Every row gives one point. Two turns around zero, p and q, are shown by what they do to some points. Where does a point land after both, in the order given? Backwards means that the second turn is done in reverse. Each puzzle has new turns, and all numbers are rounded.

Turn p:
[-2.16  1.89 -0.93] => [-1.98  0.09  2.28]
[ 0.59 -1.31 -1.21] => [-0.23 -1.34 -1.30]
[ 0.75 -0.95  0.00] => [ 0.58 -0.41 -0.98]
[-1.99  1.56  3.41] => [1.81 1.99 3.28]
[-0.35 -0.38 -0.17] => [ 0.05 -0.52  0.15]
[ 3.16 -0.81 -1.11] => [-0.24  0.18 -3.43]
Turn q:
[ 1.38  1.77 -0.80] => [ 1.30  1.17 -1.61]
[-0.62 -0.85  3.11] => [-0.73  0.90  3.07]
[-0.32  1.33 -2.19] => [-0.29 -0.08 -2.56]
[-0.06 -2.32 -2.10] => [ 0.20 -3.08 -0.52]
[-0.38  0.07  1.97] => [-0.49  1.08  1.62]
Where do these land?
p, then q backwards: [ 0.51 -1.85 -1.10] => [ 0.00 -0.73 -2.09]
p, then q: [ 0.20  1.98 -1.82] => [-2.63  0.36 -0.49]
q, then p: [-3.46 -1.42 -0.20] => [ 1.11 -2.36  2.69]
p, then q: [2.03 0.73 1.15] => [ 0.63  1.03 -2.12]
p, then q backwards: [0.72 0.55 1.98] => [1.52 1.27 0.91]
